Each row of a before or after table is a point. One or more steps were done to the points. Then noise was added and the rows were shuffled. The steps act on columns, c1 being the first. Name the steps. A step turns or swaps two columns, mirrors them in a line or flattens them onto one, adds a multiple of one to another, or multiplies or shifts one. Angles are multiples of 10 degrees, from the lower column toward the higher: turns from -170 to 170, lines from 10 to 170 but not 90. Use the fewest steps. Two steps may share a column if one is a turn and the other turns, adds or multiplies; they go together, in the order done. Otherwise the lowest column goes first.
In the rows, zero is written as 128.

Before (9 x 2)
[[138 157]
 [134  56]
 [173 127]
 [ 90 120]
 [ 45  39]
 [152 157]
 [122 106]
 [155 142]
 [182 138]]
After (9 x 2)
[[171 127]
 [182 126]
 [136 129]
 [138 126]
 [151 125]
 [ 89 128]
 [ 47 125]
 [124 130]
 [153 129]]
Steps: multiply c2 by 0

Before (8 x 6)
[[121 105 150 140 134 134]
 [130 133 175 173 157 117]
 [143 200 162  66 152 140]
 [171 107  92  73 114 100]
 [ 87 134 154 111 153 100]
 [145 103 151 134  88 116]
 [ 99 167 105 164 157  82]
 [167  99 126 136  93 159]]
After (8 x 6)
[[178  74 107 134 214 106]
 [111 130 163 225 201 141]
 [136  90 175 102 215 132]
 [ 89 142 126 102  23 161]
 [124 132 152 103 146 120]
 [137 140 151 106   7 149]
 [160 139 152 144 202  93]
 [149 184  93 146  88 175]]
Steps: turn c1 and c6 by 100 degrees; turn c2 and c4 by 130 degrees; multiply c5 by 3

Before (11 x 11)
[[155 141 105 119 117 131 176 146 118 125 156]
 [133 166 103 125 118 176 145 169 106 143 129]
 [129 142 114 169 118 136 163 113 136  99 113]
 [105 141 127 155 173 132 171 138 158 105 128]
 [146 150 157 142 114 146 168 158 121 146 131]
 [125 191 124 163 152 136 169 107 124 133 141]
 [150 168 122 112 122 126 137 154 147 133 116]
 [105 126 155 116 111 163 183  63 176  97 159]
 [144 129 130 157 148 145 131 116 150 116 153]
 [ 80  98 181  94 122 130 154  53 137  87 153]
 [ 87  94 144 110 103 135 170  58 156 144 150]]
After (11 x 11)
[[ 86  89 144 135 114 145 171  56 157 146 152]
 [ 81 100 183 120 118 134 155  44 137  87 153]
 [105 121 154 138 126 214 183  64 177  96 161]
 [105 154 127 149 135 138 171 148 158 106 127]
 [154 135 105 112 131 136 176 143 118 124 156]
 [149 160 122 104 139 123 136 148 147 132 117]
 [128 138 114 172 130 147 163 128 136  98 112]
 [127 193 125 168 150 147 168 119 122 134 140]
 [142 144 159 131 135 174 169 161 121 146 129]
 [132 159 104 110 139 249 145 166 107 144 132]
 [144 136 130 160 130 170 130 127 149 117 152]]
Steps: flatten c2 and c5 onto the line at 20 degrees; turn c4 and c8 by 20 degrees; multiply c6 by 2.5

Before (9 x 14)
[[154 125 110 161 141 122 155 166 160 103 127 119 125 142]
 [160 138 126 128 154  97  81 136 146 159 163 140 129 160]
 [118 143 132 106 137  98 128 131 126 142  92 140 104 117]
 [149 158 156  96 138 142 167 172 103 127  94 128 126 146]
 [136  79  97 100 161  87  97 162 141 104 176 181 112 143]
 [118 122 120 157 165 157 121 114 162 170 180 164  78  81]
 [120  76 174 119 111 117 168 162  79 161 149 140  90  86]
 [ 87 151 139 113 154 132 105 163 108 138 181 151 147 117]
 [ 93 143  85  96  92 159 145  97 159 123  97 149 124 143]]
After (9 x 14)
[[176 145  87  94 235 159 145 100 158 223  97 107 122 150]
 [197 147 137 114  48 133 105 162 109 229 180 102 148 114]
 [180 164 119 160   6 159 121 111 160 136 178 127  79 134]
 [167 150 174 119 161 117 168 162  79 132 148 180  92 184]
 [110 141 128 131  66  97  85 135 148  30 160 116 131  71]
 [ 92 123 156  94 107 143 168 172 104  72  93 101 125 103]
 [153 136 137 105 102 104 129 127 130 149  96 114 102 129]
 [ 69 123 110 167  96 120 155 168 164  69 124 135 122 100]
 [ 93 189  97  98  45  90  98 161 140 121 175 167 116  81]]
Steps: multiply c1 by 3; turn c1 and c10 by -120 degrees; turn c2 and c12 by -100 degrees; multiply c5 by 3; turn c5 and c14 by -160 degrees

Before (11 x 24)
[[134 152 123 104 127 167 160 169 148 147 103 139 154 183 131 142 102 140
   87 173 109 156 124 100]
 [135 132 183 108 126 157 169 152 147 154 150 146 162 107 117 159 136 131
   86  97 109 154 149 114]
 [124 133  98 111 128 123 125 153 165 119 149 121 147 113 125 137 133 133
  121 119 111 126 126 161]
 [124 128 100  98 125 188 172 152 152 139 150 146 159 126 123 148 103 113
   86  88 165 125 125 129]
 [135 145 158 170 135 103 128  65 133 155 144 146 162 186  87 121 123 129
  128  76 142  59  75 140]
 [126 149 134  95  99 143 149 156 136 156 131 149 132 195 119 145 106 237
   97 215 112 147 153 151]
 [125 127 111  91 130 103  96 145 154 162 149 111 119 121 110 130 110 122
  117 126 138 131 157 138]
 [132  19 173  98 123  98 174 164 138 155 145 130  95 111 130 121 154 170
  132  82 117 147 134 153]
 [ 62 149  99 120 130 126 161  45 113  50 141 106 152 180 122 156 113 150
   91  86 182 133 152 133]
 [132 145 223 102  91  99 177 141 143 133 148 151  84 109 107 121 101 140
  112  83 111 107 102  48]
 [127 155 109 117 133 107 108 168 148 152 137 151  83 150 115 118 136 118
   92  89 166 140 139 163]]
After (11 x 24)
[[ 97 149 101 121 128 128 162  46 123  49 189 105 153 182 122 155 113 168
   91  85 182 168 149 140]
 [144 145 223 104  91  98 178 144 117 134 138 148  84 107 105 121 103 135
  113  82 112  68 131  43]
 [128 149 134  96  98 142 149 156 147 156 131 148 131 196 120 147 105 249
   98 216 112 137 143 157]
 [143 145 159 170 134 104 129  66  71 155 134 145 163 185  87 121 123 124
  128  75 141  31  74 122]
 [141 134  99 111 128 122 125 154 148 119 146 121 147 112 124 137 135 140
  121 120 110  44 115 158]
 [134 155 108 116 133 108 107 167 148 153 133 150  82 149 116 118 136 111
   91  89 165 100 126 163]
 [143 127 100  98 125 188 174 153 139 141 146 145 159 127 123 145 103 127
   85  90 165  74 127 128]
 [141 127 110  92 130 103  95 144 143 163 144 110 119 121 110 130 108 125
  117 127 135  75 151 147]
 [143  18 174  98 123  98 174 164 150 156 137 129  95 111 128 122 154 163
  131  82 116 130 125 153]
 [115 151 124 103 128 169 160 170 162 147 108 138 152 184 131 142 103 150
   86 173 108 121 135 101]
 [149 132 183 108 125 156 169 153 161 154 138 146 162 107 119 160 135 152
   87  96 109 118 152 121]]
Steps: turn c1 and c11 by -50 degrees; turn c9 and c22 by -60 degrees; multiply c22 by 2.5; add 0.7 times c16 to c18; turn c23 and c24 by 20 degrees

Before (9 x 64)
[[156  54 141  99 126 168 133 146 152  49 111 121 101 171 151 100 173 106
  125 163  85 149 122 164 113 113  77 162 107 154 134 147 153  68 183 118
  170 181  76 228  74 102 152 154 123 147 103 130 122  49 116 158 188  50
  140 176 192 103  96 191 171 116 101 181]
 [118 160 179 169 134  86 101 141  75  69  89 123 160 132 110 103  86  89
  177 162  61 210 164 197 115 189  82  63 112 198  74 163 166  99 138 179
   74 192 144 132 181 162 147 151 135 181 131 165 138 104 172 131  94 153
   75 215 165 147 163 218 130 110  82  73]
 [166 135  85  88  96 174  85 190 119 128 123 126  98  47 167  90  83 130
   90 157 137 206  81 153 193 117 171 131 170 149 182 185 102  89  98 220
  140 224 134 111  93 148 135 184 188 190  86 142  37 152 198 132 109 146
  166 147 166 110  83 160 113  36 156  85]
 [137 108 114 115  55 145 121 144 130 161  67 146  92 118  76 184 170  65
   73 116 153 122  92 197 133 101  99 141  76  78 118 168  57 166 182  94
  161 146 128 114 151 140  64  93 182 104 138  94  57 152 145  89 165 115
   82  88 115 120 180 196 100 117 116  83]
 [160  57 180 107 158  57 146 104 103 165 164 122 168  42 102  93 157 188
   91  98  58 170  83 135 143 152 124  52 152 181  75  99  67 147  67 146
   80 141  67 114 141 124 157  70 111 116 120  61  90 167 173 135  96 116
  137 102 154 209 183 209 170  80  56 205]
 [191 118  65 210  96 148 156  82 120 130 160  37 119  93 176 158  83 145
  148 125 115 130 149 153 111 154  90 151 150  99 128  63  64 113 117 133
  112 168  94 212 179 121 127  90 197 182 120  89 122 146 133  94 140 174
  194 213  83 126 187 163 182  57 103 143]
 [150  49 182  90 139 127 116  97  72 140  98 114 159 161  83  92 135 114
   49 105  57 155 159  94 214  98 188 146 144  86  90 154 154  57 136 174
   99 220 134 116 144 158  73 106 108  91 152  90 114 110 112 157 167  52
  165  95 117 167  79 137 109 118 104 145]
 [102 104  83 142 159 131  39 108 186  53  68 140 101 129 106 126 116 177
  112 115 114 137  86  95 139 179 125 135 136 147  75 131  42  84  67 161
  125 172  96 222 104 112 160 175 118 194 163  52 135  66 101 116  69 113
   63 192  90 103  88 153 111  96  70  97]
 [168 166 115 198  45 188 106 143 175 170 102  33 172 166 197 153 196 169
  155 156 171 152  79  70 147 151  81 108  92 207 176 112 108 170  85  99
   85 139 162 208 136  35  85 118 117 103 193  51  53 125  92  56 100 144
  158 145 182 114  84 131 119  73 163 145]]
After (9 x 64)
[[135 108 115 114  55 144 117 171 131 163  67 146  92 117  78 183 169  65
   69 117 152 121  93 200 133 100  98 142  74  76 116 167  56 100 183  96
  161 148 127 114 151 140  64  97 180 103 138  93 188 153 143  91 162 113
   81  90 112 122 180 195  98 128 116  85]
 [168 164 114 201  44 186 105 176 174 172 103  32 170 164 198 153 196 167
  156 155 171 152  78  67 146 153  81 107  93 205 172 110 104  75  85  98
   83 138 163 210 138  36  86 119 116 105 192  50 186 124  94  55 100 143
  156 144 183 116  84 128 121 160 162 143]
 [187 118  66 209  98 146 157 162 120 128 160  39 115  92 173 157  82 144
  146 126 116 126 149 152 112 155  88 148 149  97 129  64  64 101 117 135
  114 169  93 213 181 122 130  88 198 183 122  87  97 144 129  95 134 174
  193 211  82 129 190 160 177 193 104 144]
 [101 103  79 145 160 132  42 135 188  54  67 140 103 131 109 126 117 176
  114 117 112 138  86  92 140 182 125 133 134 147  79 132  40 139  64 160
  126 173  98 224 107 108 160 179 114 195 161  52 110  65 102 114  68 116
   65 193  89 101  88 152 109 169  74  99]
 [160  56 181 107 155  58 147 173 104 167 164 123 166  37 101  93 157 185
   93  95  57 168  83 138 141 152 123  50 155 184  72  99  67  95  66 147
   81 143  68 116 141 124 153  68 110 117 119  60 133 170 170 137  95 116
  135 103 153 206 183 212 171 164  55 206]
 [167 136  85  89  96 176  82 159 121 127 122 130 101  43 167  89  83 129
   92 157 140 207  83 153 193 118 171 129 171 150 179 182 105 103  98 219
  140 226 133 110  92 148 135 188 188 190  85 142 235 152 200 133 107 147
  166 147 163 112  84 161 112 220 155  86]
 [151  47 185  91 140 126 115 161  73 140  98 114 158 162  81  93 137 113
   48 105  57 155 158  93 214  98 186 147 147  85  87 154 151 166 135 174
   97 221 136 114 145 159  73 104 111  90 153  89 111 110 115 157 168  52
  166  97 119 167  78 138 109 160 105 144]
 [159  50 140  96 125 168 136 122 154  50 111 121 104 169 150 100 172 108
  124 162  86 146 122 165 112 112  77 161 105 154 134 148 155 160 182 117
  170 183  72 229  79 103 150 152 122 145 103 132 146  49 118 159 188  48
  141 177 191 105  94 193 172 158 101 183]
 [118 160 179 173 136  87 101 113  75  69  88 121 160 132 109 102  85  90
  176 161  60 209 165 199 116 189  80  68 113 197  74 162 165 136 140 178
   75 190 145 130 181 160 148 152 134 180 132 165 131 101 173 133  94 152
   76 214 163 146 163 215 129 153  82  70]]
Steps: turn c8 and c49 by 130 degrees; multiply c34 by 0.7; turn c34 and c62 by -150 degrees

Before (10 x 64)
[[128 151 103 124 109  84 124 124 141 119 116 122 128 107 132 110 130  94
  116 145 120 133 141 124 127 153 199 130 136 103 111  98 169 150 143 151
  170  81 136 150 122 125 153 120  98 145 116 142 136 241 127  92  79 140
  117 131 131 147 139 156 147 113  95 123]
 [141 112 192 134 104 146 140 106 148 121 138 173 143 117  88 123 150 136
  141 139 174  96 127 164 104 169 140 131 161 127  93 105 171 132 130 132
  134 143 118 118 125 164 141 110 105 132 106 133 131 133  76 135 137 123
  184 122 127 115 151 104 110 154 138 121]
 [146 157 127 115 109 162 117 107 151 117 162 169 120 117 138 107  60 138
   58 148 181 140 134 110 143 157 133 141 139 124  92 172  66 139 129 107
  119 156 125 111 121 155 135 155 205 128 100 143 109 102 129 128 128 141
  118 142 110 113 136 106 128 111 131 147]
 [119 149 155 149 114 152 152 131 169 120 122 129 166 132 125 107 127 134
  153 133  98 130 148 120 112 148 116 135 154 120 229 103 156 146 165 146
  131 156 110 150 115 124 181 127  93 166 231 120 132 143 134 139 109 141
  142 134 131 114  81 140 150 131 148 148]
 [102 135 103 102 111 151 135 117 169 123 157 119 123 113 101 110 152 130
   55 151   7 133 124 134 152 165 128 126 130  89  93  96 116 149 133 136
  149 147 117 115 115 129 138 125 105 120 102  64 104 124 129 154 138 123
  182 101 128 122 147 175 141 114 134 128]
 [120 142 138 117 118 133 123  97 167 115 141 152 110 152  93 141 135 137
  154 123 171  99 191 107 120 163 116 146 149 126  98 105 163 116 143  98
  118 141 111 123 114 178 136 146  93 137  92 140 165 104 130 135 139 126
  122  88 103 118 141 162 146 160 119 147]
 [133 141  94 106 104 147 117 114 156 120 171 115 115 116  98 117 110 111
  155 150 135 115 143 126 159  61 121 130 141 109 122 106 175 145 136 152
  154 127 138 125 114 125 137 151 129 142 109 134 127 128 130 130 131 122
  116 156 103 178 102 133 142 132 129 128]
 [143 114 125 105 104 168 144 117  60 113 166 117 122 123 154 228 130 123
  143  52 144 139 125 165 111 120 109 124 135  99 132 108 170 143 138 147
  120 130 129 138 121 151 133 154  96 123  95 140 157 102 129 147 109 120
  126 156 111 144 142 111 100 128 138 145]
 [139 111 130 120 103 128 158 108 155 108  35 154 135 115 109 114 105 113
  164 123 145 123 131 171 103 151 147 138 132 121 140 138  92 141 148 128
  151 141 109 122 112 136 176 145 100 246 146 137 137 137 136 139 121 134
  135 129 103 130 140 111 137 116 117 131]
 [130 107 105 103 129 159 157 129 146  81 154 122 162 174 131 115 144 103
  162 148 178 140 146 160 107  81 119 151 131 110 110  98  61 123 161 119
  133 141 158 184 120 132 149  92 176 130 142 135 141 130 129 154  75 129
  117 132 138 196  92 169 141 168 111 146]]
After (10 x 64)
[[139 110 130 121 103 129 157 109 155 108  43 154 135 114 111 114 105 114
  164 123 146 123 163 171 103 151 147 118 132 122 139 138  92 142 149 128
  148 140 110 117 112 136  96 146  99 248 146  98 137 135 137 140 101 135
  135 129 102 130 125 110 137 115 117 131]
 [133 141  95 105 104 146 116 115 157 121 164 114 114 115  99 117 110 110
  156 150 135 113 126 126 159  60 121 124 141 109 123 105 177 145 135 152
  153 127 138 149 114 125 112 151 128 143 108 150 127 128 130 131 144 123
  116 156 103 179 144 134 143 131 129 128]
 [147 157 127 115 108 161 115 106 152 117 150 170 121 117 137 108  60 139
   58 148 180 140 131 111 142 156 134 109 139 123  92 171  67 139 130 107
  119 155 124 115 121 156 119 155 206 129  99 154 110 103 130 127 143 142
  117 142 110 113 133 105 128 112 132 147]
 [101 135 103 102 111 151 137 116 168 123 186 118 123 113 101 110 151 131
   56 151   7 132 138 133 154 165 129 125 130  88  92  94 115 149 133 135
  148 145 116 105 114 131 125 125 104 121 101  87 104 125 128 153 116 122
  182 102 129 121 130 174 140 115 134 130]
 [119 151 156 147 115 151 152 131 170 121 127 129 166 132 125 107 128 134
  154 134  99 130 157 121 113 147 115 127 154 120 229 101 155 145 165 145
  129 155 109 182 116 124  80 128  94 165 231 128 132 144 133 139 107 141
  141 134 131 115 130 139 149 130 149 149]
 [128 151 102 124 109  86 124 124 141 119 111 120 129 108 131 110 130  94
  115 144 120 132 139 125 127 154 199 135 136 103 111  98 168 149 143 150
  170  80 137 130 123 125 103 120  98 147 116 159 137 241 127  90  88 140
  117 132 132 145 105 157 148 113  95 122]
 [142 111 192 134 104 145 140 107 149 120 134 173 144 116  88 123 149 137
  140 139 172  95 137 163 103 169 139 122 161 127  94 105 172 132 129 131
  135 142 117 105 125 164 120 110 104 133 107 130 131 133  76 135 141 122
  184 122 128 114 125 103 110 154 137 120]
 [120 142 138 116 117 132 123  97 168 114 133 152 109 152  93 141 137 139
  154 123 171  99  94 106 119 162 117 107 148 126  96 103 164 115 143 100
  119 143 111 117 114 179  74 146  92 138  91 138 167 103 130 135 146 126
  123  88 103 118 121 161 146 161 118 148]
 [142 113 127 105 104 167 144 119  61 112 155 117 121 124 154 228 130 124
  144  52 143 139 134 165 112 120 111 135 135  99 131 108 169 145 138 148
  120 131 129 121 119 152 127 152  96 124  96 162 158 104 130 147 126 120
  128 156 111 144 116 111 101 129 138 144]
 [129 106 105 103 128 159 158 129 146  81 148 122 162 175 130 115 143 102
  162 148 178 139 133 160 108  81 119 126 130 110 111  99  61 122 162 119
  132 141 157 189 119 130 101  92 175 129 141 171 141 131 129 152  92 130
  117 132 139 196  94 169 140 167 113 146]]
Steps: turn c11 and c48 by 30 degrees; turn c48 and c53 by 30 degrees; turn c23 and c43 by -130 degrees; turn c28 and c40 by -160 degrees; turn c40 and c59 by 120 degrees
